Each row of a before or after table is a point. One or more steps were done to the points. Then noise was added and the rows were shuffled. The steps act on columns, c1 being the first. Write out the steps. A step turns or swaps two columns, mirrors them in a line or flattens them onto one, adds a multiple of one to another, or multiplies or shifts one. Angles are multiples of 10 degrees, from the lower column toward the higher: turns from -170 to 170, lines from 10 to 170 but not 90. Use the fewest steps. Two steps may share a column if one is a turn and the other turns, adds or multiplies; they go together, in the order done. Otherwise the lowest column goes first.

Before:
[[ 0.31 -0.08]
 [ 0.59 -0.47]
 [ 0.21  0.42]
 [ 0.10 -0.04]
 [ 0.31 -0.34]
 [ 0.10  0.60]
 [ 0.27  0.37]
 [-0.22  0.12]
 [-0.04 -0.32]]
After (9 x 2):
[[-0.34  0.30]
 [-0.04  0.09]
 [-0.31 -0.04]
 [ 0.61  0.10]
 [ 0.12 -0.22]
 [-0.08  0.31]
 [ 0.37  0.25]
 [ 0.41  0.21]
 [-0.47  0.59]]
Steps: swap c1 and c2

Before (8 x 6):
[[ 0.07 -0.30  0.03  0.25  0.04 -0.03]
 [-0.26 -0.16  0.29 -0.38 -0.22 -0.09]
 [-0.30  0.04 -0.05  0.09  0.12 -0.38]
 [-0.02  0.08  0.27 -0.26 -0.11  0.44]
 [-0.15  0.03  0.29  0.46  0.42 -0.40]
 [-0.09  0.03 -0.21  0.29  0.28  0.03]
 [ 0.02  0.40  0.33 -0.17 -1.04  0.45]
 [ 0.29  0.15 -0.02  0.03  0.07 -0.16]]
After, 8 rows:
[[ 0.18  0.24  0.28  0.15 -0.20 -0.41]
 [ 0.09 -0.90 -0.16 -0.19 -0.02  0.05]
 [ 0.44  0.08 -0.34 -0.11 -0.07  0.57]
 [ 0.25  1.21  0.26  0.07  0.51 -1.02]
 [ 0.03  0.12 -0.23  0.21  0.15  0.37]
 [ 0.20 -0.48  0.29  0.42  0.23 -0.07]
 [-0.06  0.44  0.11 -0.26  0.05  0.18]
 [-0.09  0.09 -0.34 -0.07 -0.23  0.16]]
Steps: turn c1 and c4 by -120 degrees; turn c1 and c3 by -70 degrees; multiply c2 by 3; turn c5 and c6 by 140 degrees

Before (9 x 9):
[[ 0.31 -0.04  0.02 -0.17 -0.14 -0.35  0.15 -0.07 -0.11]
 [-0.28  0.04 -0.16 -0.59 -0.08  0.40 -0.17  0.08 -0.38]
 [ 0.04  0.12 -0.23 -0.36  0.00  0.10  0.27  0.12  0.45]
 [-0.18  0.40 -0.76 -0.46  0.52  0.42 -0.40  0.60 -0.28]
 [ 0.32 -0.24  0.47  0.26 -0.21  0.05  0.31  0.00  0.11]
 [-0.27 -0.50  0.19  0.27 -0.06 -0.19  0.40 -0.37 -0.33]
 [-0.09  0.11  0.19  0.22 -0.27 -0.14 -0.01 -0.27  0.12]
 [-0.16 -0.44  0.51 -0.03 -0.03 -0.33  0.01 -0.09  0.09]
 [-0.27 -0.25  0.34  0.25 -0.41 -0.39  0.41  0.17 -0.20]]
After (9 x 9):
[[-0.10 -0.57 -0.11  0.32 -0.09 -0.07  0.44  0.40 -0.50]
 [-0.02  1.21 -0.83 -0.43  0.55  0.18 -0.39 -0.66  0.07]
 [ 0.12 -0.26 -0.09 -0.18 -0.17 -0.24  0.17  0.23 -0.18]
 [-0.07 -0.27  0.19  0.21 -0.24 -0.03 -0.01  0.32  0.12]
 [ 0.18 -0.55  0.52  0.23 -0.20  0.13  0.34  0.05 -0.13]
 [-0.12 -0.05 -0.40 -0.59 -0.11  0.37 -0.20 -0.19 -0.41]
 [-0.07 -0.46  0.54 -0.01 -0.08 -0.31  0.00  0.20 -0.11]
 [-0.11 -0.80  0.10  0.26 -0.44 -0.45  0.37 -0.01 -0.47]
 [-0.03  0.14  0.15 -0.33  0.04  0.04  0.28 -0.14  0.77]]
Steps: multiply c1 by 0.4; add 1.5 times c5 to c2; multiply c9 by 1.6; turn c3 and c9 by -30 degrees; mirror c6 and c8 in the line at 170 degrees

Before:
[[-0.04  0.14  0.18  0.25  0.07 -0.04 -0.37  0.65  0.24 -0.03 -0.25 -0.16]
 [ 0.50  0.04  0.18  0.10 -0.02 -0.23 -0.47 -0.35 -0.52 -0.17 -0.19 -0.05]
 [-0.17 -0.41  0.52  0.10  0.18  0.18  0.52 -0.34 -0.05 -0.04 -0.26  0.31]
 [-0.19 -0.21  0.30 -0.20  0.12  0.45 -0.27  0.40 -0.14 -0.45  0.27  0.07]
 [-0.25 -0.10  0.07 -0.19 -0.29  0.50  0.31  0.28 -0.12  0.23  0.29  0.61]
 [ 0.15 -0.07  0.06 -0.07  0.08  0.30 -0.35 -0.14 -0.09  0.04 -0.38  0.24]
 [ 0.01  0.11  0.35  0.28 -0.09  0.06 -0.37 -0.19  0.12  0.11 -0.02 -0.24]
 [-0.18  0.02  0.50  0.35  0.37 -0.12 -0.13 -0.26 -0.44  0.54  0.22  0.00]
 [-0.04  0.38 -0.12 -0.47 -0.06  0.19  0.05  0.03  0.28 -0.06  0.07  0.03]
 [ 0.14 -0.59 -0.17 -0.43 -0.34 -0.26 -0.31 -0.20 -0.02  0.34 -0.16  0.31]
 [ 0.42 -0.07 -0.19  0.20  0.19  0.51 -0.10  0.26 -0.14 -0.37 -0.12 -0.14]
 [-0.25 -0.17  0.34 -0.70 -0.35  0.30  0.11 -0.19 -0.07  0.24 -0.26 -0.06]
 [-0.58 -0.01  0.05  0.15 -0.05  0.28  0.01  0.07 -0.29  0.13  0.09  0.17]]
After (13 x 12):
[[-0.08  0.26  0.40 -0.74  0.23  0.55  0.27 -0.27 -0.28  0.11 -0.26  0.11]
 [-0.13  0.43  0.28 -0.10  0.22 -0.16 -0.48  1.11 -0.19 -0.29  0.25  0.01]
 [ 0.21 -0.40  0.19  0.21 -0.13 -0.86 -0.03  1.43  0.00 -0.38 -0.28  0.03]
 [-0.09  0.78  0.06 -0.36 -0.14  0.07  0.21  0.85 -0.20  0.30  0.28 -0.45]
 [-0.52 -0.09  0.18  0.09 -0.06  0.20 -0.20 -0.85  0.52 -0.46 -0.21  0.02]
 [-0.10 -0.06 -0.19  0.26  0.01  0.12 -0.39  0.78  0.42 -0.17 -0.10  0.19]
 [ 0.26 -0.59 -0.08 -0.39  0.25  0.14 -0.10  0.13 -0.03  0.11  0.05 -0.24]
 [-0.11  0.40  0.05 -0.02  0.09  0.44  0.04 -0.19  0.09 -0.34 -0.43 -0.19]
 [-0.03  1.36 -0.18 -0.50  0.06  0.04  0.31 -0.55  0.13 -0.31 -0.14  0.03]
 [-0.28  0.19  0.07  0.07 -0.05  0.16  0.13  0.34 -0.57  0.01  0.05 -0.12]
 [ 0.15 -0.39  0.33  0.17 -0.23  0.29  0.13 -0.39 -0.01 -0.38 -0.02  0.17]
 [-0.05  1.03  0.51  0.21  0.07  0.51 -0.04 -0.62 -0.13  0.54 -0.24 -0.10]
 [-0.43 -0.05  0.48  0.51  0.04  0.19  0.51 -0.64 -0.20 -0.14  0.22  0.01]]
Steps: swap c1 and c9; turn c2 and c12 by -150 degrees; multiply c2 by 2; turn c4 and c5 by -40 degrees; multiply c8 by 2.5; turn c6 and c8 by 30 degrees; swap c7 and c10
